Each row of a before or after table is a point. One or more steps were done to the points. Then noise was added and the rows were shuffled. The steps act on how far a point lies along the listed directions, d1 being the first. Write out the steps. A step turns or swaps two directions, mirrors them in a line or flattens them onto one, adds a multiple of one to another, or multiplies one. Angles are multiples of 10 degrees, from the lower direction toward the higher: turns from -170 to 170, lines from 10 to 170 but not 90. Use the fewest steps. Two steps may share a direction if one is a turn and the other turns, adds or multiplies; they go together, in the order done. Otherwise the lowest direction goes first.

Directions:
(1): [-40 -33]
(2): [-33  40]
Before (14 x 2):
[[ 67 -51]
 [-37  27]
 [ 66 -18]
 [ -1 -31]
 [ 76 -41]
 [ 20 -62]
 [-14 -48]
 [-10  18]
 [ 22 -33]
 [ 12 -26]
 [ 22  29]
 [  5  15]
 [ 56 -22]
 [ 16  24]]
After (14 x 2):
[[ 14   3]
 [-26 -17]
 [-50 -12]
 [  0  44]
 [-42 -45]
 [ 30   0]
 [-14 -85]
 [  9 -65]
 [ 15  17]
 [  3 -87]
 [-16 -26]
 [ 36  -4]
 [ 19 -66]
 [-20 -38]]
Steps: turn d1 and d2 by 60 degrees

Directions:
(1): [ 30  35  30 -26  64  16]
(2): [ -2  42 -22 -30 -39  59]
(3): [ 23 -47  57  -2 -22  40]
(4): [ 33  -2 -31  66  17  36]
Before (9 x 6):
[[  4  26   9 -35  10 -10]
 [ 47  11 -59 107  17  59]
 [-17   0 -17  -6  15 -20]
 [ -7   9   4 -14 -31  -5]
 [ -9   1  15   9  17 -41]
 [-27  -9 -21 -25  -3 -40]
 [-15  22 -26  14  15   3]
 [ -4  12 -11 -32   7 -22]
 [-13 -13  23 -15   3 -27]]
After (9 x 6):
[[ 24  36  39 -44  60 -12]
 [ 45 -12 -53 119  20  40]
 [-18   6 -24  -9   3  -9]
 [  6  14   4 -32  23 -30]
 [-15  12  12 -27 -19   4]
 [-11  11 -13  22  28 -13]
 [-42 -15 -45 -17 -40 -39]
 [-13  41  -7 -19  -4   3]
 [-14 -20   4   9 -43 -30]]
Steps: multiply d1 by 3; mirror d2 and d3 in the line at 80 degrees

Directions:
(1): [ -8  59  -3 -51  62  18  24   9  25  34 -47]
(2): [-86 -11 -32 -40  13   0   3 -11  13  -7  65]
(3): [ 17  21  71  12  40  28 -15 -21  39 -49  43]
(4): [-63 -58  51  25  18  23 -18  11   3  18 -52]
(5): [ -4  -5  39 -47  15 -89 -18 -26 -32 -24 -19]
(6): [ -6   0  24   0  15   0  61  81 -49 -31  19]
Before (11 x 11):
[[   0   -8   40   13   -1    9   -4    6   -1  -34   40]
 [  -5   14  -11   -5   -4   29  -12  -15   19    0   41]
 [   6   -1   19  -34   -4  -49   -4   -7  -22  -22   -7]
 [   8  -28   35   19  -30  -46  -14  -20    2  -58   49]
 [  -1  -19   29  -22   17  -41   18   24  -42  -10  -17]
 [-100   -3    5  -35   45   -3  -36  -35   47   34   -9]
 [ -36  -23   -7   -9    6   12  -20   -7   33    8  -13]
 [  32    1   33   -1   -1  -20  -12  -20  -13  -20  -18]
 [ -44    0  -24  -16    1    6  -12  -20   22   45   -2]
 [  11  -15   95   14   -1  -29  -39  -20  -30  -54    8]
 [ -64  -27  -20   -3  -14   24  -35   -9   34   53    5]]
After (11 x 11):
[[   8    0   18  -34   -5  -50   -5   -7  -21  -21  -10]
 [  35    3   40    0    2  -18  -13  -20   -8  -23  -14]
 [  -3   16   -2   -5   -1   33  -15  -18   23   -8   46]
 [  -2  -20   24  -23   16  -43   19   26  -45   -7  -19]
 [ -65  -31  -28   -4  -18   20  -32   -7   30   62   -2]
 [ -48   -4  -33  -19   -5    2  -11  -16   15   50   -8]
 [  11  -23   51   21  -21  -40  -20  -24   11  -70   57]
 [  16   -8  120   18   13  -19  -43  -28  -16  -72   22]
 [   5   -3   58   14    8   14   -7    1    9  -46   51]
 [ -36  -24   -9   -9    3   12  -20   -6   32    8  -14]
 [-100   -1    5  -36   47   -2  -37  -36   48   32   -8]]
Steps: multiply d3 by 1.6

Directions:
(1): [ 18  53 -39  39  17  43 -30 -80   1   2  -3 -18 -10   5  89  -5  12  -6]
(2): [-21 -11  57  -4  72 -43  11  -6  47 -57  30 -27  46  24  39   8  39  19]
(3): [ 61  16  44 -16   4  21 106 -32 -19  13  29  50  -5  15   7  13   9 -31]
(4): [  3  28  45 -12 -33 -42  -3 -85 -13   0 -16 -45 -28 -26 -47  44   1  56]
Before (8 x 18):
[[ 39  29 -27  12   4  60  17 -27  -8  16   4  41 -15   8  70 -11 -22 -39]
 [ 26  15  88 -34  25 -16  97 -87  12 -43  62  -7   7  28  68  28  50   8]
 [-23   4 -22   4   6  28 -37  13   2  12 -25 -47 -21 -24   6  11  -6   7]
 [-38 -75  -7 -12  10 -20 -66 100   8 -17   4   3   6   2 -39 -18 -14 -21]
 [-19  18  13   3  -5 -16 -15 -17   1   3  -4 -36  24   0  25  11   0  -9]
 [ -2  15  28   5  72  -2  26 -25   6 -42  32  13  32  23  81  -2  40 -17]
 [-17 -39   7 -16 -40 -30 -10  59   1   8  -8   9  40 -13 -84   8  -8   5]
 [ 50  42  12 -34 -67  43  74 -43 -39  34   3  44 -48   2 -36  19  -4 -18]]
After (8 x 18):
[[  -6   21  -27   27   57   28  -15  -11   -6  -23   14   19   21   15
    93  -23   26  -25]
 [   2   17    2    1   16   32    3  -11   -4   12  -12  -34  -19  -17
    16   15    1   -1]
 [  15   42  -26   27   27   43  -31  -57   17  -12   -2   -2   -5    9
   105  -11   -7  -13]
 [  -7   24    1    8  -11    1   -5  -19   -8   11   -3  -20   18    0
    31    9   -8  -19]
 [  -5   29    7  -26  -54    5   -4  -37  -11    7  -10  -13  -33  -13
   -36   24    0   24]
 [ -11  -55   48  -40  -40  -52   24   84    2    2    0   24   43  -13
  -124   17   -7    7]
 [ -12   10  -25   -3  -12   22   -7  -32    1   -9   23  -15  -13    2
    67   -9   13   -4]
 [ -17  -84   49  -38   18  -37    7   98    7  -16   23   33    8   10
   -64   -5   -6  -28]]
Steps: multiply d1 by 1.6; flatten d2 and d4 onto the line at 120 degrees; multiply d3 by 0

Directions:
(1): [ 51   2 -39 -39  23  10  15   2  -5 -71 -71  78  -6  34 -35 -21 -32 -30
 -42 -43  17 -20 -30  37   4 -22 -17 -57 -66 -12  -6  22]
(2): [-49 -48 -12  -4  30 -20  46  -2  69 -67 -27  51  19  -5  59  23  34 -25
  27 -20 -34   5  50 -33  60  66  -1  21  18 -30 -10  20]
(3): [ 43  -1  16 -22  -1   9 -15  46  11  24 -13  39  32 -56  -9  24  52   1
 -32  58  20 -12  21  67  42 -25  52   3  21 -98  14 -53]
(4): [-41  46  21  -7   5 -29  34  26 -20 -35  26  51 -24  46 -48 -21  20 -30
 -44  19  46  18 -12  15 -40  70  46  26  60  30  75  -7]
(5): [-38 -68  15  57   4  70  -5  24  13 -42 -34  31  14 -20 -34   7 -12  40
  -9  59  33  53 -84 -56 -10 -10  -6  -7  14  10 -30 -34]
Before (10 x 32):
[[ -37   92   25  -29   17  -89   53   18  -51    4   66   59  -59   71
   -70  -57   23  -42  -49  -26   53    6   12   41  -57   82   55   41
    82   42   96    4]
 [  15  103   24  -58   -1  -63   23   30  -55  -14   53   25  -59   70
   -49  -31   26  -80  -87   -2   45    2    8   65  -37   34   68   22
    57   10  112  -14]
 [ -35   23   18  -23   38  -28   32   22   10  -60   12  101   11   34
   -29    4   21  -18  -34   27   34    2  -17   -3   12   58   49   24
    68  -30   72  -17]
 [  10   50   16  -35   29  -56   42   10   22    3   24   33  -32   45
   -31  -15   31  -58  -37  -28    4   -4   53   50    7   55   31   -1
     9   -6   48   -4]
 [  44   14   -4  -28  -19    5  -21    1   -2   28  -25  -44   38  -43
    40  -13   12   -9   22  -27  -18  -11    8   18   17  -59    8  -31
   -57  -35  -15   -5]
 [   8  -42  -10   32   14   19   22  -43   28  -29    5   -1   -1   31
    35   11  -21    7   19  -39  -15  -10   12  -57   -7   -1  -37  -12
   -32   29  -33   17]
 [  17   10  -12   34  -18    8  -28  -19  -18   80   35  -72   19  -26
     4   -1  -15   28   28  -10  -30    1  -11  -24  -16  -24  -34  -11
    10   27  -31    1]
 [  11  -50   11   25    4   40  -33   -6    2   20    4   -6   10  -11
     2   10   -1   22   -3   31   47    3  -25  -25   -4  -45  -18    6
   -25   12  -19  -16]
 [ -34  -52   10   37   -4   -9  -41  -31   -1   43   43 -101   24  -22
    26   11   -9   42   77   -7  -40   27   22  -80  -10  -22  -63   37
     7   30  -68   15]
 [ -30  -61   -3   39   10   30  -11  -11   -8  -52  -37  -17  -19   38
    -6  -38  -61   24   10  -18   10    7  -41  -80  -16  -14  -44  -14
   -31   73  -35   34]]
After (10 x 32):
[[ 34 -67   5  31  14  41  12   1  33 -17 -14  39  26 -16  24  33  19  19
   -6  26  12  -5   5 -25  23 -23   3  -9 -17 -47 -30 -34]
 [-48  40   4 -21  34 -43  38 -10  -1 -65  25  66 -16  73 -21 -10 -11 -27
  -14 -21  14  -5  -6 -30 -13  80  19  25  50  32  65  18]
 [ 28   0  -7  36 -16  17 -35   3  -8  88  25 -53  36 -56   3  12   6  42
   17  24 -17  13 -15  -2   3 -35  -9 -12  26 -13 -32 -30]
 [ 11 103  27 -57   2 -61  23  31 -54 -17  54  28 -66  73 -50 -35  27 -85
  -90  -3  42   7   3  60 -32  26  71  19  57  10 108 -11]
 [ 11  43  16 -33  30 -56  40   9  16   4  24  33 -25  42 -36  -8  33 -56
  -41 -18   3  -2  52  54   9  53  36   4  12 -10  48 -14]
 [ -2 -91  19  37  12  66 -25  42   4 -41 -60  25  14 -17 -30 -14 -17  34
  -19  56  42  10 -51 -34  16 -37   0 -14  -4 -19 -31 -29]
 [-17 -73  22  36  -1  21 -54   9  13  47  15 -57  51 -69  10  30  28  57
   48  63 -18  33  15 -40  21 -46 -21  37  26 -46 -70 -32]
 [ 37  17  -8 -29 -25  -3 -12  -7   0  27 -18 -50  34 -31  47 -12  -1 -17
   31 -41 -29 -18  15   7   6 -56  -7 -32 -60 -14 -10  11]
 [ -6 -38   4  28   1  30 -25 -25  -2  17  10 -24  -2  10   8   2 -16  16
    9   8  36  -5 -30 -39 -23 -34 -28   9 -34  42 -25   6]
 [-26  78  35 -32  20 -72  49  44 -38  11  55  81 -44  38 -83 -40  48 -37
  -67  16  69   7   5  64 -44  68  84  43  93  -7 104 -26]]
Steps: mirror d3 and d5 in the line at 110 degrees

Directions:
(1): [-23 -72  25  28  -4  15  31   2 -28 -19  29  51  70  13 -35   9  42 -34
  23  61   2  -5  75 -15 -13 -71  48  -4 -19  12  -4  51  -2  17  23  99
 -47 -51 -23 -19  -5  76 -45  18 -13  43  42  21   9  41  12  42  12 -21
 -48  31  -6  16 -21 -21  -3 -65 -13  38]
(2): [ 17 -12  38 -37   9  23  63 -28 -14 -36  34 -28 -56  47  19  65 -84 -10
 -33 -21 -31   1  82  -5  -2 -11  39 -27  14 -37  40 -49 -25  -7  55  -6
  19 -34  39  59  37  -3  39 -25 -47 -68  52  -4  -1   7 -37  -6   1  13
  48  52  42  -1  -2  -3  56 -39 -23  55]
Before (11 x 64):
[[-13 -59  22   0  -1  19  30 -22 -18 -28  39  32  25  26 -30  32  -9 -35
    6  39 -11  -4  80 -20   0 -51  53 -18 -20  -8  10  21 -29   9  41  74
  -32 -41  -5   5  17  83 -33  -5 -33   7  46  26   8  30  -2  45  26  -2
  -16  47   4  15  -8 -24  15 -49 -14  36]
 [-20 -76  23  41  -3  14  35  16 -23 -20  36  59  85  -6 -30 -19  56 -49
   44  61  14  -9  66 -25 -28 -64  39 -12 -31  21 -12  78   6  37  26 119
  -62 -39 -42 -22 -24  69 -51   7 -18  54  30  21  26  42  11  51   0 -36
  -67  36 -20  20 -14 -25   4 -64  -8  35]
 [ 16  46 -11 -35   4  -5  -2  -4  16   5 -16 -32 -46  -5  28  12 -37  27
   -7 -50 -10   7 -49   6   9  37 -13  -2  19 -17   8 -34  -2 -27 -11 -79
   42  16  24  19  18 -66  41 -24   5 -37 -16 -27  -7 -27  -6 -23 -22  11
   57 -11 -13 -25   9  -3  -2  24   9 -20]
 [-21 -67  17  32  -3  16  40  -3 -20 -16  37  54  67  10 -25  28  35 -34
   21  56  18 -19  67 -15 -27 -62  38  -1 -18   8  -5  40   0  17  27  84
  -24 -46 -12 -32 -27  72 -26  13 -14  24  34   4  11  35  11  30   2 -15
  -48  10   0  11 -24 -39   6 -63 -13  49]
 [  8 -20  34 -17  13  28  45 -19 -25 -18  32  -9 -53  19  -5  42 -51 -18
  -23  -6 -27   4  65 -14   7 -20  41 -14   0 -33  30 -24 -19  -5  63   7
    5 -18  40  45  24  11  22 -21 -34 -35  47 -12 -10   2 -23   7   4   2
   38  55  25 -12   1 -15  40 -33 -15  41]
 [ -3  18 -22  -3   8  15   8 -11   8 -12  -5  -7 -20   3   3  17 -17  22
   -4 -28   6 -10   2   2   2   8 -12   2  -3  -8   9 -23  -6  -8  12 -34
   30  -1   3  26  -8   8   4  11  18 -10   2   3  -7 -13   0  -3  -4   1
   14 -15  15  10   4   8  12  30  -2  -1]
 [  6   1   2   7 -21   6  -5  -1   7 -12  -2  10  37 -10 -16 -17  22 -13
   -5  15   5  -4 -21  -7   4 -11   7  -2   8  14 -10  22  -3  -5  -7   0
  -13 -10 -16  -7 -10  29   0  12   8   7  -9   2   5  21  12  -2 -10  10
  -15 -12 -21  11  21 -17 -14   0  -4   6]
 [ 12   8 -18 -14   9 -10 -26   6   6  -3 -13 -17 -24   2   9  -3 -23   7
    1 -24 -18   2 -39  -1 -17  31  -5   7  -3  -1  -9 -18   8 -13 -20 -20
   16  24  22   9   6 -14  24   8  17 -11 -14 -18   3 -16   6  -7  -2   4
   -1 -25  -9  -6  14 -10  -5  27   5 -14]
 [ 25  17   4 -11 -10  11  -7  -3   7  -6  -7 -42 -36  -3  19   2 -18  27
   -2 -23  -9  -8 -34   1  -9  24  -4   2  18  -9   4 -30  -4  -3 -10 -29
   13  -7  18  19  11 -27  20 -24  -6 -13  -3  -8   7 -16   1  -4 -18   4
   28  -9  -2   0  14   1   0  23   3  -8]
 [-23 -22   1  12   1   6  -8  16 -29   2  -5  24  33 -23 -18 -18  28  -7
   26  25   9  13   8 -19 -12 -30   5   2 -11   8 -10  32  15  -4  -9  34
  -13  -7 -20 -10  -8  12 -22  20  14  20  19   0  -4   9  13  18   1  -7
  -37   4  11  22  -2  -3 -21  -7   9 -17]
 [-12   9  -9   7  10  -2 -11  11   2  -7 -15  -6 -10  -8   8 -16  18   8
    2  12   6  12 -31  19   2   4 -15  12  -7 -10   6   6  -7  -4  -3  -6
   10  17   3  -8  -7  -8  16 -16  25   2  -5  -1  -2  -4  -6  -3   8  10
    2 -12 -12 -16  -5  -1 -11  14   2 -30]]
After (11 x 64):
[[  -8    1    5   -6   14   11   10   -3   -5  -22    1  -11  -20    8
    14    4  -10    3   -6   10    2   15    1   15   -2   -1    0    2
    -9  -22   21   -9  -18   -2   14   -2   16    1   15   13    8   -9
    26  -25    9  -18   13    2   -1    0  -20   -3    6   13   14    6
     1  -20  -11   -6   11    1   -5  -12]
 [  -7   23  -19   -6    1   -4  -23   11  -14   11  -20  -11   -8  -31
     3  -22   -1   14   13  -16   12   16  -42  -11   -3   16  -27    6
     4   -1  -12   -6   14  -15  -20  -28   18   26   -3    4   -3  -36
    10    4   16   -8   -5  -15  -12  -17    4  -13  -10   10   -2  -21
    14   10    8   10  -16   36   16  -39]
 [  13   27   -1   -8  -20    3   -7   -5   15   -9   -9  -15    7  -10
    -2  -17   -2   -2  -17  -12    2   -4  -35   -5   11   17   -3   -6
    17    4   -3    2   -9  -15  -12  -35    5    4   -4    9   -8    2
    19   -2    6  -18  -19   -5    7    6    3  -20  -10   20    6  -12
   -12    4   29  -13  -10   17   -1   -1]
 [ -25  -43    4   37    2    6   -8   18  -24   11   11   44   49  -25
   -42  -27   59  -22   24   48    8    6   16  -16    2  -45   22   18
   -20   17  -13   54    4    8   15   63  -37   -5  -11  -32  -26   50
   -45   16   10   66   12    6   -5   16   27   37    6  -22  -39   14
   -28    3   -4  -24  -23  -25    6    6]
 [  13  -23    3  -17    8    7    8   -1  -11  -22   11   -9  -16   22
     5   26  -37  -13   -3  -10  -28   -2   14  -10  -22    4   28   -6
    -5  -15    6  -14    0   -6   11   18    3   -8   30   20   19   16
    19    6  -11  -22   20  -10    5    3   -2    6    1   -1   -5    7
     5    4    8  -15   11   -9   -5   21]
 [   4   45  -51   23   -4  -23  -70   39   32   41  -41   -2   15  -61
    15  -87   55   17   31  -17   33   -2 -121    0   -7   64  -73   18
   -10   30  -46   33   29   15  -56  -37    2   69  -40  -36  -47  -54
   -11    1   37   37  -81  -11   11  -28   25  -14  -21  -16  -23  -53
   -45   -3   29   11  -34   73   30  -69]
 [  19  -26   28   -8   -8   25   21   -7  -12  -23   16  -21   -5    9
    -1   21   -9    6    6    8  -15   -9   21  -12  -16  -17   27   -3
     8  -10    6   -9   -9    9   11   26  -15  -41   10   18    9   11
     0  -17  -22    4   32    3   10   12    5   19  -10   -5    9   17
     2   11    5  -10   12  -20   -7   26]
 [   1  -34   34  -20    5   17   59  -12  -18  -29   28   10    6   29
     3   48  -29  -14    2    5  -20    2   65  -11   -5  -42   55  -17
     9  -19   20    1  -15   -9   40   23    2  -56   13   28   28   11
    11  -19  -30  -21   51   -6   -3   17  -11   15  -11   -5   29   42
     2   -5  -16  -25   21  -57  -12   42]
 [  -7  -10  -14    5    8   18   28  -11   -1  -21    7   11   -4   11
    -7   20   -9    8    0   -7    4  -16   36   -6   -1  -20    5   -4
   -11   -5    7   -7  -10    2   23    5   16  -21   -5   17  -11   36
    -9   14   15    2   24    9   -4    9    2   14   -2   -6    1   -5
    15   15   -4   -1   12    5   -7   18]
 [ -22    5  -40   24   -8  -16  -62    8   19   25  -21   28   42  -37
   -29  -55   61   -1   30   24   23   -1  -64   -3   14    6  -27   15
   -21   30  -36   41    0    5  -37   13  -19   33  -31  -51  -21   33
   -47    9   28   57  -46   13    1   -5   31   24   19   -3  -42  -37
   -41    7   12   -3  -47   36   23  -54]
 [  -9   28  -50   29   -7  -23  -50   17   27   33  -23   20   38  -43
     4  -39   58   16   20    8   45  -13  -90   11   -7   32  -52   29
   -10   30  -36   26   25    5  -48  -23   10   42  -19  -63  -57  -13
   -13   18   43   35  -59  -17   -2  -18   27  -10  -15    1  -27  -71
   -31   -9    6   -9  -37   48   23  -47]]
Steps: turn d1 and d2 by -110 degrees
